Each row is a point. Each copy is the shape, with its points in the same order, turned, moved and blurred by noise. Some copies are also mirrored. Which?

Shape:
[[ 11  -7  52]
 [  2   0 -34]
 [ 27 -45 -10]
 [ 16 -27  34]
 [ -7 -43 -27]
 [ 26  22 -48]
 [ 24  65  50]]
Copy 1 (7 x 3):
[[-13 -40   0]
 [ 37  35   4]
 [ 45 -14  32]
 [ -4 -34  24]
 [ 32  20  47]
 [ 61  27 -22]
 [-14 -32 -71]]
Copy 1 is: mirrored
Copy 2:
[[ -2 -59 -27]
 [-14  25  13]
 [ 17 -17  33]
 [  1 -53  -1]
 [-15  -7  47]
 [  7  46   1]
 [ -2 -18 -85]]
Copy 2 is: mirrored
Copy 3, 7 rows:
[[ -7  43   5]
 [ -5 -42  28]
 [-56  -3  35]
 [-21  33  15]
 [-24 -20  60]
 [-19 -53   5]
 [ 23  13 -60]]
Copy 3 is: mirrored

Shape:
[[-38 -12  86 -11]
 [ 21  16  87  -5]
 [  0   7 -40 -15]
 [-15  -8  -7  25]
 [ 34  43  -7 -29]
 [ -3  49  14  -3]
 [ 23  -4 -19  29]
 [  4 -11 -57  -2]]
Copy 1:
[[ -4  60  18  60]
 [-62  26  18  46]
 [ 29 -38 -23 -10]
 [ 19  15  -9 -20]
 [-25 -51 -33  14]
 [-20   0 -42  19]
 [ -6 -14   3 -43]
 [ 42 -49  -9 -30]]
Copy 1 is: only turned
Copy 2:
[[-49 -64 -24 -45]
 [-26 -94   0  -4]
 [ 18  28   0  12]
 [-28   7 -21  16]
 [ 31 -17  40  18]
 [-21 -19  38  -1]
 [ -8  -1 -10  44]
 [ 16  41 -16  25]]
Copy 2 is: only turned
Copy 3 (8 x 4):
[[-81 -56  59  25]
 [-42 -80  29  62]
 [ 18  16  13   2]
 [-32   0  -5  -2]
 [ 38 -31  14  33]
 [ 10 -53  16   3]
 [ -8   3 -32  22]
 [ 12  36  -2   7]]
Copy 3 is: mirrored
Copy 4 (8 x 4):
[[ 26 -77 -47  51]
 [ 54 -27 -29  81]
 [-23  35 -10  -1]
 [-15  -8  12   8]
 [  7  57 -25  40]
 [-11  21 -14  65]
 [  7  16  33   8]
 [-23  30   2 -28]]
Copy 4 is: mirrored

Shape, 10 rows:
[[-15  -1  23 -22  -1  18]
 [-12  12   0   8 -24  10]
 [  9  12 -12 -42 -13   8]
 [ 12  44  26 -24 -24 -28]
 [-27   8 -23   6  -4  -8]
 [ -7 -15  54 -19 -62 -39]
 [ 21  11   3 -15  15 -20]
 [ 24 -33 -18   2  19  -5]
 [ 40 -27 -27  21  12  15]
 [ 39 -42 -15  38  26  10]]
Copy 1 (10 x 6):
[[  9  15  27  13   0  14]
 [ 12  12 -16   0   7 -17]
 [-19   8  13  -6  40   3]
 [  9  33 -37   7  43  22]
 [  2  -1  -9 -34  -2 -14]
 [  7  95 -21  33  10   1]
 [-23   5 -23   8   6  28]
 [-50  -6  -3   4 -26  -1]
 [-41 -33 -18  21 -20 -16]
 [-42 -33 -19  24 -46  -9]]
Copy 1 is: only turned
Copy 2, 10 rows:
[[-21 -27  21  -6 -10  22]
 [  1 -19  -9 -12  15  10]
 [-42  -9  17  10  19  -6]
 [-55  13 -21 -13  18  33]
 [  8   4  11 -25  16  -4]
 [-17   1  -1  13  34  90]
 [-30  25   2   4 -12   5]
 [ 10  19  19  33 -19 -10]
 [ 19   6  -4  41 -19 -27]
 [ 36  13  -6  43 -40 -16]]
Copy 2 is: only turned

Shape, 11 rows:
[[-31   3  32 -25 -14  28  -1  41]
 [-39  34  -4  -6  46 -71  38  15]
 [ 40 -21 -44  28   3 -14  44   2]
 [-27  23  53 -52 -56 -22 -26  29]
 [-29   7  13 -35   4 -38 -14  60]
 [ 20  -1 -20   2  48 -10  47 -43]
 [ -3  11  33  24 -16  13 -33  11]
 [-38  -6  24 -37 -22   0 -52  17]
 [ 19 -61  42  24 -28  16  17  -7]
 [-22 -25  -3  30 -56  34   7  -2]
 [  5 -43 -25  22  28 -40  42 -21]]
Copy 1:
[[ 22 -15  30  11 -41  30   5 -58]
 [ 80   8 -23 -28 -39  27  61  15]
 [  1  53  13 -63  -9   1  -1  31]
 [ 35 -67   2  26 -22  56 -27 -40]
 [ 39  -1 -27   2 -44  62  10 -43]
 [  5  19  16 -53   4 -15  60  31]
 [ 22  -3   4  27   1 -12 -18 -39]
 [ 11 -22   5  48  -9  51   1 -42]
 [ 18  26  52 -25  49  11 -22 -33]
 [ 22  25  65  23  -8   9 -40 -11]
 [ 34  54  15 -49  17  24  39  28]]
Copy 1 is: mirrored
Copy 2:
[[ -6  43 -30  -7   6 -26 -25  25]
 [ -2 -16  -1 -39  48 -21  76  51]
 [-16 -43 -24   3  46  58  17 -15]
 [-51  55   7  21 -16 -39  -9  65]
 [-34   8  11 -31  14 -47   3  34]
 [ 34 -52 -41   6  26  42  44  30]
 [-21  38 -18 -23 -31  28  -6  23]
 [ -7  33  15   4 -40 -35 -15  29]
 [  7  15  -3  10  16  70 -51  31]
 [  0  53  -5  24  10  43 -15 -19]
 [ 24 -45  15  -8  46  49  27  14]]
Copy 2 is: mirrored
Copy 3, 11 rows:
[[ 59 -30  16   6  19 -21  -3 -14]
 [ 21  67 -36  66  38 -16 -32  -3]
 [ 13  73  10 -18   8  49  10  23]
 [ 28 -51  22  32  53 -56   2  33]
 [ 61  15 -11  34  24 -55   5  22]
 [-19  64   2  29  -1  45   5 -28]
 [  6 -13  27 -22  -4 -31 -27   9]
 [ 35 -40  22  32 -11 -45   0  25]
 [ 21  19  95 -20  11  15  -6   3]
 [ 36 -20  46 -18  -1  40 -35  30]
 [ 13  87  31  30  -3  37  -8  10]]
Copy 3 is: only turned

Shape (14 x 8):
[[-36   6  12  -7 -14 -19 -50   9]
 [-11 -22 -44  25 -25  30  10  21]
 [ 10  25 -40  15   5  18   9 -12]
 [-49  23 -11  10   5 -34  65  33]
 [-56 -27  -2 -17   5  17  32  49]
 [ 13 -44 -19  24  43  20  66  -8]
 [  5 -10 -25  52 -29  20 -55 -23]
 [ -7 -26   6  35  25 -37  33 -31]
 [ 46  21  24 -10  16  -3 -60  21]
 [ 20  36  49  28  11 -48   8 -41]
 [ 26   2 -23 -17  51  53  24   9]
 [-13  15   1 -10 -58 -11  10 -17]
 [ 17   9  16  51 -41  67  39   2]
 [-48  -5 -37  15  50  31 -23   4]]
Copy 1:
[[  9 -14  37 -24 -29   0   0  24]
 [-41 -33 -13  15  12 -51 -26   5]
 [-19 -22 -25   6  13   8 -43 -17]
 [ 35  -4 -21 -20  36 -38  20 -52]
 [  0  -9  16  34  18 -54  37 -18]
 [-29  48 -43  41  55 -29 -22  -4]
 [-56 -24  12 -27 -19 -14 -65  33]
 [ -6  52 -15 -29  45 -17 -22   7]
 [  9   7 -18  10 -67  26 -28  38]
 [ 48  53 -12 -46  -2  13 -60   5]
 [-21  11 -35  74   9  11 -21 -15]
 [ 33 -37  15 -14  20 -23 -46  21]
 [ -5  -5  -7  34  -1 -70 -95 -21]
 [-65   4  17  11   1  12   8 -29]]
Copy 1 is: only turned
Copy 2:
[[ 15  11  13 -11  42 -53   8  17]
 [-27 -26  36  45  17 -20  -2   0]
 [-28   5  40   4   8 -24 -20 -40]
 [ 14  27  34  28 -26  -5  69 -16]
 [-12 -32  16  27   7 -24  69  37]
 [-28 -12   2  53  26  59  30 -35]
 [ -8  -3  42  20  81 -30 -51   0]
 [ 27  29  15  13  32  30  15 -36]
 [-35  42 -27 -42  32 -32 -39  28]
 [ 27  73  19 -42  11  21 -12 -13]
 [-78 -21 -14 -14  10  18  17 -30]
 [ 36 -11  37  -5  -8 -29 -18   7]
 [-42 -23  78  20   2  38 -30  31]
 [-39 -19  25  -6  74 -30  41 -36]]
Copy 2 is: only turned

Shape, 14 rows:
[[ -1 -12 -28 -63 -32  45  28  42 -30]
 [ 22 -39  50  13 -27  -1 -14 -28 -17]
 [ 12 -40   2  31  13 -22 -43 -18  40]
 [-48  -5 -12   5 -20 -54   0  14 -26]
 [ 60 -47  20   4 -36 -49  31 -11 -11]
 [ 21  14  66  22  39  10 -18 -12  59]
 [-25  53 -24  39 -28  -4  37  30  54]
 [-15  41 -33  29  66  -9 -35 -26 -55]
 [ 16  28   3 -56 -17  60  44 -47 -46]
 [ 13  44  46  -8  31   2 -59 -33 -30]
 [-34  27 -19  22  33  27   7  23  -9]
 [ 21   2  19  21  -6  16   5   3  -8]
 [ 44 -57 -32  -1  21  -4 -10 -17 -25]
 [-25 -48 -28  34  43 -42  35  40  29]]
Copy 1, 14 rows:
[[ 34  -7 -28 -85  18  15 -31 -10 -39]
 [ -5  -4  -6  17  45   0  25  30  -1]
 [ -8 -18  31  58  -1   9  11 -22   7]
 [ 46  19 -14 -11 -49  10  30   9   7]
 [ 29  43  -2  33  46 -30 -20  18   9]
 [-51 -25  64  32  14  44 -20  42  19]
 [-21  43  18 -39 -45  62 -22 -27  48]
 [-34 -38  24 -23 -88 -55  18  18  -8]
 [-50  14 -41 -69  12 -10 -29  43 -64]
 [-42 -25  61 -12 -23 -14  37  59 -39]
 [-18 -33   6 -49 -56  15 -14  -1  23]
 [-22  -4  13 -17  12  -3  -4  21  18]
 [  8 -31  -4  17  10 -53 -24 -21 -23]
 [ 46 -24  -7  34 -53  14 -48 -20  49]]
Copy 1 is: mirrored
Copy 2, 14 rows:
[[ 77 -27 -17 -61 -44  -5 -21 -12  39]
 [  9 -61  15 -13  27  28  62 -11  -3]
 [ 18 -19  50  33  11   6  42   7 -46]
 [ -2  -2 -37  12 -50 -25  39 -18 -15]
 [  5  -9  28  13  12  40  63 -28  51]
 [  6 -10  11  -1  76  23  15  41 -52]
 [-13  15 -13   4 -16 -48  -6  72  11]
 [-28   6   8 -45   6 -62   5 -60 -76]
 [ -1 -64  -7 -85   3  16 -44 -26  31]
 [ -2 -47 -21 -21  74 -22   7 -42 -54]
 [ 14   6 -12 -52 -16 -40  -1  13 -43]
 [ 15 -15  11 -35  21  -8  32   7   2]
 [ 33 -10  60 -22  -8   7  30 -54  -8]
 [ 28  67  19  11 -51  11  34  18 -34]]
Copy 2 is: only turned

Shape:
[[ -6  24   9 -10  15  47  36 -26  23  41   9]
 [ 31  -5  45 -20  20 -67 -18 -33  12  -5 -28]
 [-24   7  -9 -28  31   2  13  27  -8  51  31]
 [-24  20 -13 -38  28  12  -1 -12   6  63  13]
 [ 25 -25   9  11 -43 -31 -28 -54 -70   3 -35]
 [  3 -39  25  -8 -30  -2  34 -15 -15  54 -19]
 [  9 -15  62  -1  14 -29 -68 -26 -10  20 -28]
 [-11 -25 -29  28  -6 -18   8 -33 -12  25 -27]
 [-10  41 -20 -34 -21  23  29  19  22  40  14]
 [  5 -16  57  14  25 -26 -31 -16 -43 -19   5]
 [ 47 -26  42   5   1 -43 -64 -37   7   9   8]
 [ -6   9  -1  30 -34 -18   3 -10 -27  39 -60]
 [ -5 -13  -8 -34  31  49   0  34  21  20   5]
 [-24 -18   8  49 -35 -24 -12  -6 -28  24   2]
 [ 20  18 -10  24  62  22  -3  56 -29  60  42]]
Copy 1 (15 x 11):
[[ -6   6 -11  27 -16  50 -29 -15  22  48   0]
 [ 16  -5  37 -13  37  42  26  29 -31 -42  -4]
 [ 22   3 -10   1 -12  -4   7 -54   4  35 -30]
 [ 17   4  13  -1  -5  36   9 -49   8  59 -20]
 [ 46 -10  20 -20 -31  27  49  40 -55  -3  74]
 [ 31 -21   9  20 -60  37 -13  -2 -45   8   6]
 [ 29  35  14 -21  31  51  30   9 -75 -11  14]
 [ 36  -1  14 -48 -49  31  -4   9  -3  10  25]
 [-12   4  29  29 -24 -11 -23 -30  17  58 -10]
 [ 37   9 -32 -14  35  17  26  16 -45 -25  31]
 [ -4  13   5 -30  24  40  46  51 -67  -6  -4]
 [ 53  33  44  -5 -54  19  -5  12 -21   4  40]
 [-38  17 -16  -4 -12  14 -14 -64  -5  20  -7]
 [ 57  17  -5 -32 -35  -7 -13  27 -42  20  22]
 [ 15  60 -57   6 -28 -13  40 -43  20  22 -36]]
Copy 1 is: only turned
Copy 2:
[[  0   2  38   2 -33 -57 -38 -29 -20   4 -16]
 [-48  18  27 -21   2 -33  33  20  49 -52  31]
 [  8 -51  21  13 -33  -4 -22  -4 -26 -33 -13]
 [ 20 -12  25  17 -42 -28 -17 -22 -22 -47  -9]
 [  0  48  26 -56  51  10  38 -13 -15 -23  62]
 [-24  -4  67 -11   6   5  -9 -38 -18  -4  46]
 [-29  58  39  -2   4   9  21  44   9 -54  24]
 [ 11   1  12   3  38 -18 -18 -19  -8 -17  57]
 [  8 -20   6  -5 -49 -13 -30 -62  -2  -6 -24]
 [-18  11  37 -27  35  -5  29  60   1 -27   3]
 [-62  48  17 -35  23 -12   4  31   5 -73  21]
 [ 24  28  24 -11   6  16 -11 -20  17   9  65]
 [-31 -21  -5  43 -34 -14  -9 -11 -38  -2 -24]
 [  7   9  26 -22  48  31 -36   2   1 -16  28]
 [  2 -48  -7  -9 -57   1 -45  53 -55  -8   5]]
Copy 2 is: mirrored
Copy 3:
[[ 25  18  21   0 -16  -3  48   9 -12 -29 -29]
 [-20  17  42  34  55 -13 -12 -35  73 -26   7]
 [-28  42  40 -10 -21 -15  -2 -22 -41 -34 -19]
 [  0  50  54 -15 -13  -2  10   8 -21 -40  -8]
 [  5  18  -4  95  83  15 -38   3  -1 -37  15]
 [ -4  37 -29  42  14   4  13 -16   1 -66 -10]
 [-39  28  29  30  75 -32   0   4  30 -21  48]
 [  0  41 -10  22  45   6 -30  16  -1 -24 -39]
 [ 11   7  23  -9 -48  26  -2 -12 -26 -29  -8]
 [-35   1  31  60  61 -54  -3  -9   4  -9   6]
 [-38  46  25  53  66   1   9 -18  42  20  42]
 [-10  -4 -20  15  50  26 -31  26   2 -59 -12]
 [ 19  30  12 -35  -7 -33  11 -31 -37  -5  10]
 [-47  18 -19  49  24  -5 -31  32 -10 -19 -11]
 [-59  12  41 -22  21   0  34 -30 -84  -7 -22]]
Copy 3 is: only turned

Shape (16 x 12):
[[-12  46 -35  42   0 -79 -52  20  -9  21  12  17]
 [ 12  71  20  -8  15  48 -69  20  31  -1 -41 -51]
 [-12 -12  10  16   1 -20   3 -23  27 -39   3  34]
 [  5  48 -58  19  -7 -23 -41   9  -2  35  23  30]
 [-14 -27 -38  13  38  15  22 -22  25 -31  32 -20]
 [ 41  16  44 -47 -24  13 -50  39  22  51 -26 -70]
 [  7 -24 -11  49 -18 -22 -26 -20 -16  -4  46  29]
 [-42  16   6  23 -14 -10  17 -42  13  20  29   4]
 [ -6  32  48 -41 -13  50 -61  45 -26  22  -9 -27]
 [-10  25 -30  41 -28 -36  10  45 -18   0   0  15]
 [ -1  21 -27  -9 -30 -47  16 -13 -16 -30  60 -17]
 [-36 -30 -25  14  11 -51  13 -29 -39  -4  20 -11]
 [ 25  72 -40 -22 -10 -19 -37  55  -1  73 -22  16]
 [ 17  32  28  35  62   9  13  -5  14 -10  29  -5]
 [-15  -8  16 -29  36 -13   1 -25  12 -26  29  11]
 [ 47  36  40 -35 -21  35 -42 -10 -35  17 -54 -36]]
Copy 1 (16 x 12):
[[ 56  71  14   8  -2 -15  23 -21  66  30  81 -14]
 [-12  -1  59  13  42  -2 -86  33  61  36  17  -4]
 [ 35   3 -13 -39 -33 -10   3 -15   3  14   1 -18]
 [ 49  74   7  39 -11  -3  -7 -20  60   7  43  17]
 [ -1  16 -31 -34 -18  20 -43 -45 -16 -26  30   0]
 [ -9  -8  35  29  74 -24 -29  92  33 -10  36  17]
 [ 71   2  -2  -5 -35  21  25 -26  25 -22  46   2]
 [ 26  21  22 -34  -1 -24  11 -47  28 -30   3  23]
 [-12  -3  95  40  19   2 -24  57  14   6  23  14]
 [ 45  50   4   7  21  18  35 -26  11  44  37  14]
 [ 67  46   8  -1  24 -12   4 -39 -27 -31  33 -25]
 [  3  29  -5 -17  -9   5  43 -53   0 -36  53 -31]
 [ 13  81  15  77  29 -28  -5  31  60  37  37  33]
 [ 12 -27   5  -6 -10 -33 -47 -50   7  27  52  24]
 [  6   8   5 -20 -35 -36 -21 -15 -19 -19  22 -22]
 [-10 -38  48  66  49  -7 -16  40  42   1  -7 -24]]
Copy 1 is: mirrored
Copy 2 (16 x 12):
[[-14 -31 -13   7  43 -63  42  21 -50 -12 -26  37]
 [-21  28  35 -10  19 -56  32 -50  41 -33 -60 -74]
 [ 18  15  32  -7  46  28 -15   3 -26  14 -15   4]
 [-27  -6 -11  -3  13 -36  67  39 -32   0 -13 -13]
 [ 34  64  28  33  34  22  23  12  26   6  28   2]
 [-42 -13  13 -28 -40 -45  18 -83  72 -14 -49 -10]
 [ 51  14  10 -12  -4   1  39  17 -53  17  -6  27]
 [ 22 -15  13  20  29  26  51 -32 -28  13  28 -10]
 [-10  10 -33 -32 -29 -27  15 -73  15 -53 -52 -50]
 [-21 -14  17  17   0 -17   6  28 -49 -41   8  26]
 [-27  46   6   6  17 -11  26 -24 -41   7  46  50]
 [ 33  13 -25  47  21  -8   5  -7 -25  20  32  33]
 [-83 -32 -13  -3 -17 -46  45  25   4 -24 -37 -23]
 [  7  52  27  45  31  27  44 -22  -3  -5 -65   1]
 [  5  49 -16   2  48  35   2 -24  -2  23 -13   7]
 [-26   7  11  -1 -48 -44  -9 -74   4  18 -56 -60]]
Copy 2 is: only turned
Copy 3 (16 x 12):
[[  3   4  -2 -18  25 -16 -25   5 -75  73  13  52]
 [ 53  73  46  -2 -10 -64 -34 -11  57  49 -16  41]
 [ -9 -15  16  -2  29 -20  31 -22  -8 -19   0  19]
 [ 21  17  16 -12  21 -11 -36  -1 -50  55  59  22]
 [ -4  23  29  15 -40 -22  24  -8 -30 -40  17 -14]
 [ 37  42  -8 -33 -48   1 -31  14  92  62  -4  44]
 [ -4 -33  25 -28  10  11  11 -29 -46  32  10 -22]
 [-12   7  12  38  24   8  16  17 -15  24   3 -20]
 [ 90  51  27 -34  -3  16 -34  10  55  42 -31  18]
 [  4  37 -28 -46  33 -13   8   7 -49  33  18   5]
 [-27  13  45 -36   0  12  33  53 -39  13  27  15]
 [-25  -7   2  -6 -13  15  -8  30 -61 -18 -17  -6]
 [ 51  42 -25 -30  20 -19 -68  28  -1  65  66  50]
 [ 45  -6  20  19 -18 -68  32  15 -12  15  -4 -13]
 [ 21 -17  35  15  -7  -6  23  17  -5 -36   0  26]
 [ 33  24  30 -48  -1 -30 -64  26  84  33 -26   1]]
Copy 3 is: only turned
Copy 4:
[[-10 -28  20  17  -2  -2 -37 -34  88  -6   8  33]
 [-70  -1  -2  39 -45 -27  59  -1 -30 -54  -1  -3]
 [-17  31   4 -25  31  33  -5  -9   4  30   2  25]
 [-36 -36   7  -7   1 -36 -15 -31  72  13 -15   8]
 [-13  19  27 -18  33 -24 -33 -20 -58  28 -24  12]
 [-11 -19 -37  65 -29 -43  51  70 -25  -9  -3 -21]
 [-22 -34  29 -53  40  11 -27  21  31  29  -3  35]
 [ 12  10   1 -42  -9   9 -35   9   8  -7 -56  21]
 [ -3 -48 -36   5 -43 -32  76  33 -24 -18   1  17]
 [ 16 -35  -1 -11  17   4 -15 -39  39   0   4 -17]
 [  9  -2  11 -49 -14 -23 -69   4  18  27  33   0]
 [ 19 -17 -19 -23  34  -8 -80  -6  -4  15  -3  48]
 [-19 -25 -40  45 -12 -67  33 -25  76 -14 -16 -14]
 [-10  32  43 -25  37 -47  15  -9 -14 -28 -15  31]
 [ -7  40  -7 -28  12 -20  -5   6 -17  20   8  57]
 [-43 -36 -67   2   2 -25  40  57 -23 -54  21  -3]]
Copy 4 is: mirrored

Shape (18 x 12):
[[  6 -20 -16 -33   3  17   0  11  13  -6 -38  22]
 [-19  32  15  18  19   6  12  33  58  45  33  25]
 [-48  59  -2 -22  19  36 -18 -15   0 -21  -8 -10]
 [-13 -18   3 -22  27   7 -18  -5  30 -57   3  20]
 [ 39 -41  42  -3  -1 -16  12  -7  -9   5 -26   4]
 [  1  23  36  -2  16   1 -53   8  -1  -4 -29 -10]
 [-14 -10  26 -17 -16  33 -24  43  -8  32 -34 -19]
 [ 48  13   3   6 -25  19 -19  32 -39  12  10  22]
 [-16 -24  -2  -1  10  24 -12  33 -16  -1   9  41]
 [-16  -5  49 -31 -13   6  -4 -21   0  53  35   1]
 [ 51 -26 -20   0 -13  47  -1 -22  34  42  -5   1]
 [ 18  -1  15   9  -6  12 -15   1  22 -33  27  24]
 [-10  39  11  44 -29  27 -35   0 -24   1 -11  18]
 [ -3 -40  67 -16 -30  65  18   6  -5   9 -19  14]
 [ -2  11 -27  -4  30  38   7   9  -7 -44  23 -31]
 [  0  -5   3  -6   1   1 -38   4  14   5  15   7]
 [ -7   0  27 -22 -30  -8   9  -5   3 -24   2 -26]
 [ 14   9 -14  10  24   3 -11  -7   1 -17  15 -18]]
Copy 1 (18 x 12):
[[ -8   4 -18 -22  22 -16 -46 -25 -30  -2 -17  16]
 [ 40 -11 -13  51 -14  18 -21  30 -24  11  29  44]
 [ 37  24 -51   5  10 -10  41 -47 -45  27  11  -6]
 [  6  13   7 -18  12  -7 -29 -51 -11   4  41 -10]
 [-25  -7  43 -20  34  11 -17  12  -6 -25 -36  -8]
 [ -6  32  24   4  -4 -26  30 -11 -41  13  -8   0]
 [-14  16 -15   2  31 -48  -2  33 -49  29 -21   8]
 [-55 -33 -18  18 -20 -12   3  10 -24   2 -24  -7]
 [-29   8 -26  23  10  -3 -43  -6 -33  13  19 -18]
 [  3  -7   8  30  39  33   4  21  -7  62 -13  -2]
 [-37 -15 -21 -47   3  29 -15  20  -2  17 -11  64]
 [-19  -6   3   7  -8  -1  -7 -20  17  -5  31   2]
 [-36  41 -39  34 -17  -9  35   2 -12  -4 -13   0]
 [-38 -10  -4   9  95 -16  -3  15 -10  13  -1  21]
 [ 15 -16 -44 -43  -3  -4  15 -15 -31   1  44 -29]
 [-11  15   4   1 -15  -1 -12  -2 -13  30   9   4]
 [ 17  -4  -2 -17  27 -16   5  -2  19  16 -16 -26]
 [  8   1 -13 -30 -23  10  10  -3 -21   0  19 -12]]
Copy 1 is: only turned
Copy 2, 18 rows:
[[ 41 -16  -2 -18  -1   3   7  -9  -7   0 -12  31]
 [-38  35  19  -4  18  57 -37 -13  19  10  29  14]
 [ -7  13 -12 -20 -43 -32 -10   6 -16  38  55  -3]
 [ 29  -8   8 -10 -38   9  13  43  26 -11   9   2]
 [ 47  13  -3  33  34   7   8   2 -22 -39 -24 -11]
 [ 29   2 -26  -7  -2  15   8  -6 -23  -7  55 -35]
 [ 21  -9 -14  14  -5  15  13 -67 -26   8  14 -14]
 [ -5 -44  10   7  63  -9  21 -18 -14   2  16 -21]
 [ -4 -31  21  26   1  21  31  -1  -5   9  13  24]
 [-38  45 -14  20   4  -5  14 -31  -9 -42   8  -5]
 [ 19  31 -14 -21  58   1  34 -28  25  18 -30  14]
 [ -3 -12   5   5  13  11  10  30  34  -6   6 -22]
 [-22 -22 -38  16  28   6  12  11 -26  43  37 -30]
 [ 24  -1 -37  72   3 -15   6 -41  17  -9 -13  10]
 [ 18   4  50  -8 -18 -32  12  16  12  44  15 -22]
 [ -7   2   0 -17   4  21  27   1   3  -9  17 -17]
 [  5   5  -3   6 -20 -18 -16   1 -13 -16 -19 -41]
 [ 13  20  26 -16  11  -4  17  23  -4  18  14 -27]]
Copy 2 is: only turned
Copy 3 (18 x 12):
[[-19 -17 -30 -16   2 -15   2  -4 -27   6  24  24]
 [-12  -4 -29 -13  19  14 -67   7 -15 -23 -65 -21]
 [-10  14  17 -21 -35  13  -4  41 -60  18   0 -40]
 [-42 -34  12   3 -36  37 -18 -21 -21   5  18  12]
 [ 31 -15 -16  25 -18 -31  -5 -44  16 -27  19  20]
 [ 40  -8  17 -22 -36  -4 -34  12 -33 -23  14   6]
 [ 20  14 -22 -38   3 -12 -19  37   2 -32  42   2]
 [ 20 -26  29 -24  18 -52 -13  15  26   9  -9  19]
 [-32   0  11 -42  -1  -7 -24 -14   7   2  -1  25]
 [ 11  12 -29  -9 -43  -6  -4  20  37 -31 -46  -3]
 [ 34 -66 -54 -19  12  -8  17  -3  15   8  -8   0]
 [-11 -44  29   2  -7  16 -24  -6   3 -11 -11   9]
 [ 27  -1  57 -42  15   2  -2  18 -18 -19 -15 -15]
 [-12 -20 -21 -27 -16 -30  22  -1  37 -69  31 -23]
 [-17 -12  13  -5 -19  20 -23   3   1  59  26 -40]
 [ 10 -21  -1 -19 -14  18 -19  11  -1   2 -15  23]
 [  3   2   8  43 -21  12   7  23  15 -14  16 -12]
 [ 11 -20   8   1 -15  22 -15  -9  -7  34  -5 -12]]
Copy 3 is: mirrored
Copy 4 (18 x 12):
[[-21  35  16 -37  34   6  -6 -31  11  18 -19 -14]
 [ -4  -9 -21 -16   3 -32 -27  59 -12 -21  -6 -13]
 [  0  36  31 -14   4  12  43  17 -43 -26 -32  34]
 [-46  13  12 -57  15  39 -15 -12  -8 -11   5  32]
 [ 15  12  14  -8  15  32 -40 -53  32   1  21 -32]
 [  7  33  50  -7   7  -8  -5 -27  10 -56   5  20]
 [ -2  50  41  -9  -6 -23  26 -10  39 -18   9 -29]
 [ -1  -9   0 -14  -2 -41  24 -61   3 -11  18 -32]
 [ -7 -13  19 -56   7 -15  25  -5  19  13  19  -7]
 [ 29  -7   9 -16 -50  22  -5   6  24 -15 -37 -34]
 [-43 -12  20  19  12  -7 -22 -28   0  14 -37 -61]
 [-33 -11 -15 -21  -1  14  -6 -21  -7 -28  13   4]
 [  7 -17  22  13  19 -11  55 -16   4 -43   7  12]
 [-10  12  22 -29  -3  48  23  -9  32 -24  10 -83]
 [-39  22  21 -19 -14  14  20 -14 -62  17  20  16]
 [-21  -4  18 -10 -13  -8 -10 -16  19 -14  -8  20]
 [ -5  42 -15   7 -18  46   8 -27   5 -13   3   3]
 [-13  -3  14   1  -5   5 -15 -24 -31   4  12  18]]
Copy 4 is: only turned
